Every row gives one point. The points of each table are mixes of a few directions, plus a little noise. How many directions does each table use, and how many do they share? Where both have some left over, give the other angles between the two spaces (their principal angles), to ten degrees, smallest first.

First:
[[-.08,.00,.27],
[-.05,.00,.16],
[.27,.02,-.94],
[-.19,-.01,.69],
[.18,.01,-.63],
[-.13,-.01,.45]]
Second (5 x 3):
[[.68,.22,-.70],
[.13,.04,-.12],
[-.33,-.12,.20],
[.13,.09,.24],
[-.61,-.23,.38]]
Directions: first 1, second 2, shared 1

First (8 x 6):
[[.15,.17,.06,.06,.28,.08],
[-.94,-.12,-.90,-.75,-.30,-.22],
[.13,-.16,.24,.16,-.14,-.01],
[.12,-.19,.27,.16,-.09,.00],
[.32,.21,.18,.20,.23,.10],
[.38,.15,.26,.30,-.04,.05],
[.17,.22,-.04,.10,-.07,.01],
[-.34,-.29,-.07,-.23,.13,-.03]]
Second, 7 rows:
[[-.34,-.56,.03,.16,-.65,-.16],
[-.20,.39,-.45,-.30,.48,.07],
[-.06,-.20,.10,.24,-.06,.00],
[.03,-.17,.14,.41,-.25,-.01],
[.23,.05,.10,.16,-.47,-.07],
[.04,.15,-.02,-.17,.39,.08],
[.29,.34,.10,-.52,.56,.10]]
Directions: first 3, second 4, shared 3

First, 8 rows:
[[.11,.01,.12,-.04,-.13,-.15,-.16,.18],
[-.11,-.01,-.12,.04,.13,.14,.15,-.17],
[.36,.04,.39,-.12,-.43,-.48,-.50,.58],
[.41,.04,.45,-.14,-.49,-.56,-.57,.67],
[-.04,.00,-.04,.01,.04,.05,.05,-.06],
[-.32,-.03,-.35,.10,.38,.43,.44,-.51],
[-.11,-.01,-.12,.04,.13,.15,.15,-.18],
[-.31,-.03,-.34,.10,.38,.43,.44,-.51]]
Second:
[[-.03,.04,.07,.07,.03,.14,.08,.11],
[.10,-.13,-.25,-.24,-.11,-.47,-.28,-.38],
[-.20,.25,.51,.47,.23,.94,.57,.76],
[.04,-.05,-.10,-.09,-.05,-.19,-.11,-.15],
[.04,-.05,-.11,-.10,-.05,-.20,-.12,-.16],
[.07,-.09,-.18,-.17,-.08,-.34,-.20,-.27],
[.11,-.14,-.28,-.26,-.12,-.51,-.31,-.41],
[-.13,.17,.34,.32,.15,.63,.38,.51]]
Directions: first 1, second 1, shared 0; angles 80

First:
[[.30,-.41,.65,.03,-.94,.24,.44,.51,-.14,.09,.47],
[-.02,.30,-.23,-.01,.10,.12,-.35,.03,.09,-.19,-.08],
[.03,-.37,.38,.09,-.35,.15,-.01,-.01,-.06,.09,-.09],
[.13,-.22,.00,.00,.07,-.25,.30,.04,-.12,-.07,.06],
[.27,-.19,-.48,-.07,.49,-.48,.02,-.04,-.05,-.40,-.32],
[-.41,.23,-.24,.09,.79,-.26,.04,-.51,-.04,.16,-.02],
[.06,-.25,-.26,-.07,.29,-.17,-.33,-.28,.11,-.08,-.70],
[-.18,.74,-.55,-.38,.35,-.12,.17,-.06,.36,.47,.02],
[-.17,.16,.72,.33,-.81,.77,-.28,.32,-.16,-.08,.66]]
Second (9 x 11):
[[.09,-.20,-.25,-.29,-.07,.29,.40,-.25,-.22,-.19,.18],
[-.09,.38,.86,.18,.35,.11,.13,.24,.28,-.21,.06],
[-.40,-.11,.13,-.01,-.37,-.39,-.07,.42,-.17,.34,-.36],
[.13,-.48,-.45,.08,.93,.14,-.60,-.71,.36,-.02,.30],
[.09,.33,.44,-.39,.23,.79,.21,.02,-.37,-.22,.18],
[-.01,-.34,-.76,.26,.06,-.08,-.18,-.14,-.11,.19,-.02],
[-.29,-.01,.68,-.42,-.50,-.71,-.21,.28,.21,.23,-.37],
[.08,.01,-.42,.36,-.51,-.38,.33,.16,.04,.00,-.08],
[.42,.43,-.25,.22,-.11,.22,.00,-.01,-.02,-.12,.11]]
Directions: first 5, second 6, shared 0; angles 40, 40, 50, 60, 90

First:
[[.10,-.41,-.37,-.11,.00,.11,-.36,.17,-.47,-.17,-.18,.56],
[-.45,.29,.28,.04,-.01,-.05,-.03,.00,.09,.13,.02,-.38],
[.42,.13,.05,.19,.23,.30,.06,.05,.25,-.09,.29,-.11],
[-.90,.21,.23,-.16,-.01,-.34,-.03,-.16,-.28,.06,-.15,-.28],
[-.56,.16,.23,-.02,-.35,-.12,-.20,.14,.09,.33,-.24,-.27],
[.68,-.27,-.29,.08,.09,.29,-.08,.14,.02,-.15,.09,.38],
[.83,-.26,-.24,.04,-.10,.05,.27,-.04,.27,-.03,.05,.30],
[.53,.04,-.07,.06,.42,.07,.40,-.26,.09,-.31,.36,.02],
[-.66,.11,.18,-.13,-.27,-.32,-.04,-.05,-.07,.23,-.26,-.21]]
Second:
[[.01,.03,.02,.10,-.02,-.01,-.01,-.03,-.01,.05,.01,.04],
[.27,.23,-.50,-.34,.04,.09,-.21,.09,-.28,-.29,-.06,-.49],
[.30,.41,-.33,.34,-.05,-.03,-.23,-.11,-.29,.06,.05,-.05],
[-.45,-.56,.57,-.27,.04,.02,.35,.10,.43,.02,-.04,.24],
[.15,.29,-.10,.41,-.07,-.07,-.12,-.13,-.15,.16,.06,.12],
[.34,.49,-.37,.43,-.07,-.06,-.27,-.14,-.33,.09,.07,-.02],
[-.30,-.49,.23,-.64,.11,.11,.24,.21,.29,-.23,-.10,-.16],
[-.70,-.82,.94,-.24,.06,.00,.54,.10,.68,.16,-.02,.48],
[.16,.26,-.15,.29,-.04,-.05,-.13,-.09,-.16,.09,.05,.04],
[.20,.21,-.31,-.05,.01,.02,-.15,.01,-.20,-.11,-.01,-.21]]
Directions: first 4, second 2, shared 0; angles 70, 80
